Each row is a point. To make a cloud, some directions were put in groups of two or more. Within a group, all points are equally far from the middle, so they leave a hole (a ring in 2 directions, a hollow ball in 3). The other directions are filled evenly. Then the cloud was stretched, turned, moved and blurred a little. Count the holes, and give their numbers of directions, smallest first.

Cloud, 14 rows:
[[  0  42]
 [ 16  23]
 [ 54  19]
 [ 34   8]
 [ 26 -41]
 [-25  14]
 [  0  50]
 [-47  32]
 [ 23 -53]
 [ 39  -4]
 [-36  55]
 [-22  39]
 [-29  23]
 [ -3 -42]]
Holes: 0

Cloud:
[[  9  10  49]
 [-26 -26   4]
 [-32 -14 -12]
 [  3 -43  18]
 [ 24  13 -24]
 [-19 -32 -11]
 [  5 -36  49]
 [ 25 -37  27]
 [ 10  34   7]
 [ -5  37 -21]
 [ 20  22  35]
 [  9  16 -43]
 [ 26   9 -22]
 [-16 -34  -9]
 [ 40   3  32]
 [-14   8 -54]
 [ -2  14 -51]
 [ 16 -30  60]
 [ 17 -34  56]]
Holes: 1 (3)

Cloud, 27 rows:
[[ -6  17 -28   3]
 [ 36  -2 -24 -38]
 [  2  13 -11  20]
 [ 13 -24   6 -32]
 [ -6  31 -10  -3]
 [  1  44   6 -33]
 [ 33 -24  28 -28]
 [ 15  13   6 -55]
 [ 28 -29  16 -26]
 [ 12   4 -42   5]
 [ -6 -26 -10  30]
 [ 17  27  60  -8]
 [ 20 -16  13 -41]
 [ 10  13  24  23]
 [ 31  -9 -40 -19]
 [-12  31  -8  -9]
 [  9  21 -15  11]
 [-19  18  -9 -14]
 [ 17 -43  18   6]
 [-12   6   1  26]
 [  6 -18 -28  27]
 [ 40  15  48 -27]
 [ 23   0  16  25]
 [-15 -22   8  26]
 [ 31 -29  18 -25]
 [ 18  46  23 -30]
 [ 13  34 -14 -43]]
Holes: 1 (4)

Cloud (48 x 6):
[[-12 -17  12  28  50  -5]
 [  5   2  -4 -44 -15 -16]
 [ 11  10 -12 -18  -6  51]
 [ 30 -26   4  11 -28   6]
 [ 25  18 -22  21 -22  24]
 [  9  -8 -28  -8 -22 -45]
 [  1  -4  41  -2  -5  32]
 [  4 -14  29 -14   2 -41]
 [ 10  -6  18  27   4 -58]
 [  7   4 -27  -9 -25 -46]
 [-13  -5 -14  48  13  22]
 [-36   8  18   5 -28 -25]
 [-16 -38 -17  -3 -12  33]
 [ -2   7  19  29   8 -60]
 [  9  14  -7 -22 -41 -28]
 [-12 -13 -21  49   6   6]
 [  2  19 -20 -15 -45 -19]
 [ 15   8  31  -9   0  38]
 [ 17  -3  30  -8  -5  38]
 [  6  22  26   2  37 -26]
 [ 12  15   9 -18 -38 -29]
 [ 28 -34   8   2 -16   5]
 [ -7 -25  22  20  45   1]
 [ 13 -15  26  36 -21   2]
 [-13  24 -25  19  -8  30]
 [  6  19  28  32 -23  -4]
 [-21   7   2  34  18 -51]
 [-31  -2  30  -3  -5  30]
 [ -1  20 -26 -22  17  -9]
 [-43   0  15 -18 -17  -8]
 [ 33   8  -1  28 -25  11]
 [-19  29  16  27  20 -37]
 [  0   6  -8 -40 -36 -11]
 [  8  22  -5 -36   3   4]
 [-38   1  -3 -18 -35   4]
 [ -6 -39  25  21   4 -23]
 [ 27 -10  21   8  18  38]
 [  4   4  -6 -37 -33 -24]
 [ 21  -9 -39  27  10   2]
 [-19 -31 -22 -18  15  -6]
 [-31  17  14  17 -20 -35]
 [ 22  -7  12  43  17 -40]
 [ -4  16  27  15 -12 -52]
 [-30  -4  -5 -19 -18  41]
 [-14   3 -30   0  31 -15]
 [ 20 -21  -8 -16 -12  44]
 [-10   5 -13 -37 -40  10]
 [-21 -31  18  15  15  33]]
Holes: 3 (2, 2, 2)

Cloud:
[[-45 -26  -8 -34  -9  -9  27 -10  -9]
 [-25 -26  -1   7 -18   5   4 -20 -29]
 [-53   1  27   8  19  18 -20 -11   5]
 [ 10 -23  14  -6  19 -19  25  -5   0]
 [ -8  12 -10  -9 -39  -2 -23 -20 -13]
 [-16  13  21  29  -3  -9   6  15  25]
 [-24  17 -31 -11   2   0 -10  -6  25]
 [-15 -40 -26  -8 -15   5  18 -11 -11]
 [  0  13   9  14  26 -17 -24  10 -13]
 [ 13  -3  -4  14 -44  12  -7 -19  15]
 [ 26  -7 -29   4   3 -11  31 -11  -1]
 [ 18 -22 -15 -28 -37 -14 -17 -25 -18]
 [-45 -25  26 -34  27 -12   6  -5  -7]
 [-24  15 -18  31  29  20 -12 -21   6]
 [-50   4 -12  -4   4  -6  22  -9  -1]
 [-13 -19  35 -45  -7 -21 -14  10   5]
 [ -6 -28  21 -24 -26  -2  -2 -26 -32]
 [-19 -33   9 -40  14  -5  -5  25   5]
 [ 14 -10   1   1   0  11  -7  27   6]
 [  4 -27   2 -29  -1 -26  30  -2  16]
 [ -3  16 -22  55  16   8  -5 -29  20]
 [-11 -16 -18  23   3  10  -8  17  21]
 [-11 -31 -22 -26 -11  19  12 -17 -23]
 [ -5  15 -23  30  15 -23 -20  -4  30]
 [ 22  -5 -11 -18 -42 -21 -19 -22 -15]
 [ 29   9 -18  -1   3  -1  23 -28   7]
 [ 33   9  -9  12  -3  -8   0   2  32]
 [  4  -9 -34 -26  -9   4  21   1  22]
 [ 28 -23   2 -25   5 -23  -7 -28  -1]
 [ -3  13  40  26 -17   1 -38 -11  -8]
 [ 37   2 -28  -8 -21  -4 -12 -17   3]
 [-37  -6  33   5  13  -5   8  -1 -20]
 [-15  22  19  22  15 -20 -38 -18 -11]
 [ 28 -29 -22 -38  -1 -10  -3 -11 -17]
 [ -2 -37  -1  -7  -8  -8   3  -3  33]
 [  1  11  16 -13 -31  12 -15 -21  -8]
 [  6   6  13  44 -14 -42  -7 -21   4]
 [-17  -5   0 -60 -11 -24  -7 -18 -24]
 [-27   4   3   8  -5 -38 -20  -3 -23]
 [-22 -15  10  11 -22 -17  12 -41  -1]
 [ -8  -4   1  47  18 -12  -3 -34  29]
 [-36 -14  21  13  -4 -10 -17  20 -19]
 [-28 -28 -20 -44   9 -24   0 -11 -30]
 [-11 -29 -23 -10  10   6  26 -21  23]
 [-37  22 -17   0  -2   6   5  -5  -7]
 [-14  -4 -22  -5 -34   4  12   1  19]
 [-11  -6  -8 -19 -44 -25 -17 -24   4]
 [-33  25  20   8 -14  -5   6 -15   9]
 [-13  23  37  19  -2 -29  -1 -17   6]
 [-20  13 -11 -20  -5 -22  -5 -43 -11]
 [-40   7 -19  -3 -12 -17   3   2 -17]
 [-24 -11 -15   9  21  31 -10 -16  19]
 [ -8 -39 -21 -45  -9 -33  21   6  -4]
 [ -8  24  22 -18 -11 -18 -25 -15  -6]
 [ -5 -48  16 -16  -4 -31  -4   5  -8]
 [ -9 -19  48 -18  -1  -4 -18  15  -1]
 [-20   7 -19 -18 -27   5  10 -35   6]
 [-16 -16 -18   3  17  30  -8 -24   1]
 [-25  12  -9  48 -13   9 -20 -25  -5]
 [ 29 -13   0  -2 -56 -15   5 -19 -15]
 [ -4  -5 -50  -5   7 -15  11 -29  -5]
 [ 22   2  21 -13 -34  -8 -24 -18 -12]
 [ 39 -15  -2 -18  -7 -13   4 -30 -11]
 [-16  27  -2   6   5  10  18  -4   2]
 [ 15   9  -7  18  -9   3 -27  11 -17]
 [  6  10  -8 -16  11  -6  -1  -3  37]
 [  6 -22  16 -57 -10 -11  -7  11 -24]
 [-31  17  -5 -31 -12 -11  -3 -14 -21]
 [-29  12  -7 -15  17  -9 -25  18   2]
 [ 19  -9 -16 -28   2   2  27  -8 -17]
 [-51 -11   2 -37  15 -21   0 -23 -22]
 [  4  -9  22 -36   6 -18 -34   5  -4]
 [  0  13  22  -4  -4 -43  -8   2 -18]
 [-35  31  -5  14  31   5 -11 -16   5]
 [-30   8  33  12  33 -23 -12 -24   6]
 [  4  -5   3 -22   3 -36  -5 -39 -11]
 [-27 -27 -13 -13 -23   5 -14  18   1]
 [ 19 -35 -30 -21 -21 -19  -8 -24   1]
 [ 21  10 -21  26 -31 -30 -19  -9  -1]
 [ 21  11  -7 -23  14 -15  12 -22  -9]
 [  0 -24 -23  14  -1 -16   2  -6 -24]
 [-14   3  31  19  30  15  -8  -4  -7]
 [ 12  15  10   9   4 -42 -13   6  18]
 [ -6  -3  28  27  -2  -1   6 -36 -11]
 [ 13  20  21  53   8   1 -28 -23   4]
 [ 37  16   5  34 -23 -34  -7 -14  -2]
 [ 19 -29  14  -9   6  -7  -8  20  11]
 [-20 -30 -10  21  -6  -9 -16  13   3]
 [  6  13  35  15 -18  -9 -31 -18  17]
 [  0 -11  17  29  35 -13  -7   0  26]
 [  3 -25   5   2   1 -43  -9 -26 -11]
 [ -3 -30  -4  10  -2 -19 -28  -4 -21]
 [ 19  10   6   4  22 -14  13 -23  -9]
 [-37  17  35  26  -9  -6 -27 -10 -15]
 [-29  18  -7  14 -16   0  18 -15  20]
 [ 15  -7 -11  29  28   4 -16  -1   5]
 [ 17 -23  17   2   8 -17 -24  20   1]
 [-10  -3 -10  31   6 -32 -22 -31  -2]
 [  2  23  16 -18  -2 -28  -7 -25  -9]]
Holes: 2 (3, 6)
